Rows are points. The points of each table are mixes of a few directions, plus a little noise. How many directions does each table use, and how many do they share? Where both have some left over, give the other angles between the two spaces (their principal angles), to ten degrees, smallest first.

First:
[[  8   2 -17]
 [-17  -3  35]
 [  8   1 -16]
 [ -6  -1  13]
 [ 28   5 -60]
 [-22  -4  46]]
Second, 6 rows:
[[-10  -9  51]
 [ 11   2 -26]
 [  7  -9  29]
 [ -4  -4  24]
 [ 19   3 -37]
 [-23  18 -40]]
Directions: first 1, second 2, shared 1

First:
[[  6 -16  20 -24   0  56]
 [ 15  -4 -26  13 -48 -15]
 [-10   0  20 -12  35  17]
 [ 10  -2 -17   9 -32  -9]
 [ -5  13 -16  20   0 -45]
 [  1  -6  11 -12   6  25]
 [-19  23  -4  20  38 -58]
 [  2  -8  10 -13   2  28]]
Second:
[[  3   5 -17  -3 -19  20]
 [ 54  -6  -6  29 -30  37]
 [  3  -6  15   6  14 -15]
 [ 13  18  -8  19  15  10]
 [-13  -3   6  -8   7 -12]
 [-60  -9  10 -42  13 -41]]
Directions: first 2, second 3, shared 1; angles 90

First:
[[ -4  -8  22  -7  16   1  13  -8   2]
 [  9   4 -19  -1  -1  -6   2  13  -9]
 [-23  16  -3  32 -60  24 -60 -28  33]
 [  4   3 -11   1  -3  -2  -1   7  -4]
 [ 14   7 -33   0  -5  -9   0  22 -14]
 [ 11 -10   6 -17  33 -12  32  12 -16]
 [-13  -9  35  -1   8   8   3 -21  13]
 [  3  -4   3  -6  11  -4  11   4  -5]]
Second, 9 rows:
[[ 12  10  14  13  -9  -4  -9  18   3]
 [-29  -4   5  -4   9  -8   3  24 -12]
 [-10   0   3   4  -1  -6   2  10  -3]
 [ 17   0  -3 -14   8  14  -5 -15   0]
 [ -3  -2 -31 -33   0  39  13 -11  -3]
 [ 49   3 -15  21 -25   3   2 -56  29]
 [-31   4   5  19 -16 -13   9  39  -3]
 [-13   1  26  12  10 -25 -11  27  -9]
 [  8 -11  -6 -17  22   2  -2 -36  -2]]
Directions: first 2, second 4, shared 0; angles 50, 70

First (9 x 12):
[[-25  -6  -3  -6  -1 -11   0   0   8   7  -8   8]
 [  3   8 -30   7  -5  -4  37 -14   0 -10  13 -13]
 [-25   3  -4 -11  -8 -17   9 -21   3  -4  -1   2]
 [ 22  11   1   5   6  25 -19  60 -15  18   2  12]
 [-22 -13   6  -3   2 -12  -5 -14  13   2 -11   3]
 [ 17  13  12  -9  -1  12 -18   9  -9  -2   6   3]
 [ 46  -1   1   8  11  23 -11  -8  15 -15  10 -13]
 [-27  -3  -7  -9  -4 -15   6 -17  12  -1  -4   3]
 [ 10 -11  23  19   2  -2   1   6 -28   5  -7  -6]]
Second, 10 rows:
[[-22  13  -2  -2   6 -19   3   0 -14 -20  16  10]
 [  9  24  -8   3   7 -20   8  11  11   2  -4 -16]
 [ 22 -11 -22   7 -21 -27  14  11 -19 -11  11 -14]
 [  6 -32  -4  13 -20   8  -6   7   1  13   2 -13]
 [ 11 -32  -5  15 -21   7  -6  10   6  17  -1 -18]
 [ 42   6  -4 -14   1  11  12  -8   3   7 -21  -2]
 [-39  17   9  12  15 -10 -12  11  19   4   8  -6]
 [-21   5  11  -8  11   9  -5 -12  -7  -9   4  21]
 [  2  13  14 -11  16  22  -5 -11  17  11 -17   8]
 [-10  -2  10 -15   7  17  -2 -20 -16 -12   1  29]]
Directions: first 5, second 4, shared 0; angles 40, 50, 60, 70

First:
[[  0  -4  -6 -31  12 -24   4  11 -52  -1 -28  20  12 -55  -7  42  -2  -9]
 [ 22  12 -20  17 -21  -4  36  15   6  27  20 -27 -11  20 -11 -22 -38  25]
 [ -8 -10  14  30  -1  25 -24  -6  54   1  17  -1  -3  39   9 -29  16  -1]
 [  5 -12  -6 -12   8 -17   2  19 -27  16 -18  19  12 -44 -10  30  -8  -5]
 [ -1 -15   4  12   4   4 -13  11  17  14  -1  13   7  -7  -1   2   4  -3]
 [ -6  -2   2 -23   9 -11  -3  -2 -32 -12 -19  14   8 -31   0  26   9 -10]
 [-20 -11  17 -21  20   0 -30 -11 -14 -24 -21  26  11 -27   8  24  32 -23]
 [ 20  -6 -16  26 -13  -3  18  28  16  41  13  -8   0   2 -13 -10 -32  17]
 [ -4  23   7   9 -12  19   6 -31  26 -27  22 -31 -19  59  12 -39   6   8]
 [ -8  25   7  -6  -7  12   5 -34   7 -37  13 -25 -17  43  12 -25  13   2]]
Second (10 x 18):
[[-18  -8   4  -6 -21   1  24 -19   1 -11  -6   5 -12  20  18   8   7 -17]
 [ 34  -2  -5 -22  52 -41  11  39   6  27  -7  -9   4 -41 -31   1  -1  25]
 [-28 -13   5 -14 -36   5  -5 -13   0 -36  -5   2 -14  21   9  -3  22 -15]
 [ 18   1  31 -17  49  -8 -38   6   6 -44  24 -16 -21   4   7 -23  19  45]
 [ 12  30 -32  60 -21  48 -55  15 -18  49   6   9  54 -29 -27  -3 -42  -8]
 [  5   3  -7   1   1 -10  38  -3  11  20  -1  -7  -5  10   0   0  -8  -3]
 [-11  -7  13 -13  -8   3 -21  -5   1 -38   6  -4 -14  14   7 -11  20   6]
 [-16  -5  16   3  -6  11  18 -33  -6 -15   1  12 -12  23  37  15   1 -13]
 [ -6  -4  -7   3  -9   4 -13   7 -14   9 -12  14  15 -22  -7  14  -2 -13]
 [ 11   6 -18   5  -1 -13  43   7  12  39  -6  -8   5   0 -13   1 -16  -7]]
Directions: first 3, second 5, shared 1; angles 30, 70
